Each row of a before or after table is a point. The points were changed in one or more steps. Then noise was added and the rows were shuffled. The steps act on columns, c1 being the first. Name the steps. A step turns or swaps two columns, mirrors them in a line or flattens them onto one, adds a multiple of one to another, or multiplies or shifts one. Angles are multiples of 10 degrees, from the lower column toward the higher: turns from -170 to 170, lines from 10 to 170 but not 90. Use the fewest steps. Two steps may share a column if one is a turn and the other turns, adds or multiplies; they go together, in the order done. Otherwise the lowest column goes first.

Before:
[.05 .06 -.64]
[-.37 .07 .16]
[-.35 .54 -.13]
[-.14 -.81 -.37]
[.17 -.25 .38]
[.12 .09 .04]
[-.24 -.12 .53]
[.10 -.56 -.11]
[.12 -.11 .94]
[.07 -.10 .07]
[.15 -.22 .38]
[-.13 -.14 .19]
After (12 x 3):
[.39 .06 .13]
[-.45 .04 .47]
[.12 -.22 -.38]
[-.06 .09 -.11]
[.22 -.15 -.06]
[.51 -.12 -.25]
[-.16 -.81 .38]
[.17 .55 .32]
[.00 -.10 -.10]
[.51 -.13 -.82]
[-.13 -.57 .02]
[.11 -.27 -.38]
Steps: turn c1 and c3 by -140 degrees

Before (14 x 8):
[-.26 .19 -.27 -.15 .10 -.03 .67 -.24]
[.14 -.32 .34 -.15 -.44 .10 .41 .08]
[.25 -.12 .65 -.19 -.41 .38 .16 .42]
[.13 -.54 .24 -.36 -.46 .06 .11 .36]
[.55 -.25 .28 -.08 -.36 .04 .19 .41]
[.00 -.17 -.02 -.32 -.10 -.40 .27 -.27]
[.41 -.21 .28 .19 .50 -.03 .05 .21]
[-.45 .34 -.02 -.12 -.27 -.48 .52 -.13]
[-.25 .24 -.19 -.18 .46 .26 .27 -.01]
[-.14 .08 -.15 .10 .04 .06 .44 .14]
[.03 .37 .00 -.11 -.05 .09 .18 -.16]
[-.39 .15 -.29 -.10 -.03 -.33 .17 -.06]
[-.05 -.02 -.07 .17 -.19 .08 .13 -.15]
[-.02 .32 -.39 -.18 .07 -.17 .40 -.04]
After, 14 rows:
[.22 -.34 .55 .14 -.02 .40 .14 -.10]
[-.17 -.16 .06 .30 -.09 .05 .46 -.20]
[.41 -.55 .51 .36 -.12 .12 .00 .14]
[-.48 .17 -.26 .15 -.15 .53 .35 .10]
[-.52 .15 -.14 .08 -.25 -.02 .36 .33]
[.58 -.13 .74 .19 .24 .32 -.25 .06]
[-.33 .24 -.47 .17 .13 .37 -.09 .26]
[-.05 .31 -.31 .18 -.25 .26 .36 -.01]
[.95 -.23 .45 .06 -.02 .22 .06 -.24]
[-.64 .34 .18 .16 -.19 .23 .65 .37]
[-.08 .38 .03 .12 -.04 .22 .01 -.16]
[-.06 .07 -.14 -.11 -.07 .38 .17 .25]
[.62 -.22 -.21 -.21 .57 .01 .07 -.28]
[-.17 .01 .11 -.16 -.17 .15 .00 -.07]
Steps: multiply c1 by 1.6; turn c1 and c8 by -40 degrees; turn c3 and c5 by 50 degrees; multiply c4 by -1; turn c6 and c7 by -60 degrees

Before (11 x 12):
[.22 .22 .45 .72 .19 -.31 -.73 -.11 -.03 -.90 .28 .50]
[-.43 -.49 -.03 -.07 -.23 -.13 -.07 -.28 -.11 -.35 .33 .71]
[.00 -.51 -.15 -.30 -.27 -.52 .26 .01 .26 -.55 .94 .31]
[-.19 -.55 .37 .31 .22 -.54 -.37 -.08 -.14 .23 -.24 -.47]
[.10 -.40 -.04 -.18 .51 -.15 -.64 -.40 .11 .45 .09 -.47]
[-.02 -.48 -.43 .15 .46 -.68 -.87 -.32 -.38 .36 -.68 -.61]
[-.02 .17 .18 .26 .21 -.23 -.07 -.66 -.33 -.74 .75 .17]
[-.49 .04 .12 -.29 -.20 -.48 -.06 -.17 .26 -.57 .20 .33]
[.01 -.58 -.10 -.25 -.69 -.10 .14 -.20 .32 -.31 .14 -.15]
[.01 -.01 .00 -.23 -.50 -.38 .07 -.09 -.11 .00 .51 .34]
[-.37 -.12 -.21 .05 -.20 -.02 -.07 .17 .00 -.37 .57 .00]
After, 11 rows:
[.09 -.03 -.01 -.38 -.47 -.18 .00 .10 -.07 .01 .51 .11]
[.03 -.58 -.06 -.67 .08 -.31 .06 -.01 -.07 -.07 .36 -.37]
[.12 -.69 -.16 -.37 .05 -.15 -.35 .24 .28 -.22 .95 .07]
[.22 -.31 -.19 .00 -.09 .16 .06 .07 .03 -.25 .55 -.37]
[.37 -.33 .13 -.39 -.21 -.27 .12 .10 .26 -.53 .16 -.30]
[-.86 -.26 .49 -.19 -.04 -.23 .68 .08 -.02 -.91 .27 -.29]
[.29 -.13 -.07 .38 .76 -.43 .63 .00 .09 .58 .11 .20]
[.22 -.65 -.11 .11 -.30 -.28 -.13 .03 .29 .04 .16 .19]
[-.27 -.18 .15 -.03 .03 -.74 .07 .00 -.34 -.65 .80 -.16]
[.01 -.38 .39 .55 .64 -.26 .45 .14 -.21 .45 -.27 -.26]
[.04 -.20 -.48 .56 .78 -.55 .84 .31 -.42 .54 -.69 .03]
Steps: turn c4 and c12 by 70 degrees; turn c1 and c12 by 120 degrees; add -0.7 times c2 to c5; turn c2 and c10 by -30 degrees; turn c6 and c8 by -70 degrees; multiply c8 by 0.4; multiply c7 by -1
